Every row gives one point. Each copy is the shape, with its points in the same order, turned, moved and blurred by noise. Is it also mirrored, or only turned?

Shape (6 x 2):
[[-2.0  5.0]
 [-2.4  1.0]
 [ 0.7 -4.9]
 [-0.9  2.1]
 [ 4.2 -2.2]
 [ 3.8 -0.5]]
Copy 1 (6 x 2):
[[-0.1 -4.7]
 [-2.4 -0.9]
 [-3.3  4.3]
 [-1.1 -1.6]
 [ 2.1  4.5]
 [ 2.1  2.8]]
Copy 1 is: mirrored
Copy 2 (6 x 2):
[[-5.6  2.1]
 [-1.2  2.4]
 [ 4.4 -0.9]
 [-2.6  0.9]
 [ 2.0 -4.0]
 [ 0.2 -4.1]]
Copy 2 is: mirrored
Copy 3 (6 x 2):
[[-2.2  4.9]
 [ 0.7  2.1]
 [ 2.1 -4.4]
 [-1.1  2.0]
 [-2.2 -4.8]
 [-3.2 -3.1]]
Copy 3 is: mirrored
Copy 4 (6 x 2):
[[ 5.0  2.3]
 [ 0.8  1.6]
 [-4.6 -2.2]
 [ 2.9  0.3]
 [-1.6 -4.4]
 [-0.6 -4.8]]
Copy 4 is: only turned

Shape (8 x 3):
[[ 0.1  1.4  2.8]
 [ 0.4 -5.0 -4.1]
 [ 1.4 -3.8  1.1]
 [ 2.8  2.2  2.9]
 [-2.9 -2.5 -4.9]
 [ 1.1  3.2 -2.4]
 [ 0.6 -3.7 -1.1]
 [ 2.7  4.1 -3.0]]
Copy 1 (8 x 3):
[[-0.7  3.2  2.2]
 [-1.3 -1.0 -6.3]
 [-4.0  1.9 -2.7]
 [-2.1  1.4  3.8]
 [ 2.7 -0.1 -5.7]
 [ 2.4 -1.5  1.5]
 [-2.4  0.5 -3.4]
 [ 2.1 -3.0  2.5]]
Copy 1 is: only turned
Copy 2 (8 x 3):
[[-2.0 -1.2  0.4]
 [ 7.4  0.4 -0.6]
 [ 2.6  3.0  0.3]
 [-2.0 -1.2  3.0]
 [ 6.9 -2.6 -3.2]
 [ 1.8 -5.0  1.5]
 [ 4.5  1.3  0.0]
 [ 1.9 -5.7  2.9]]
Copy 2 is: mirrored
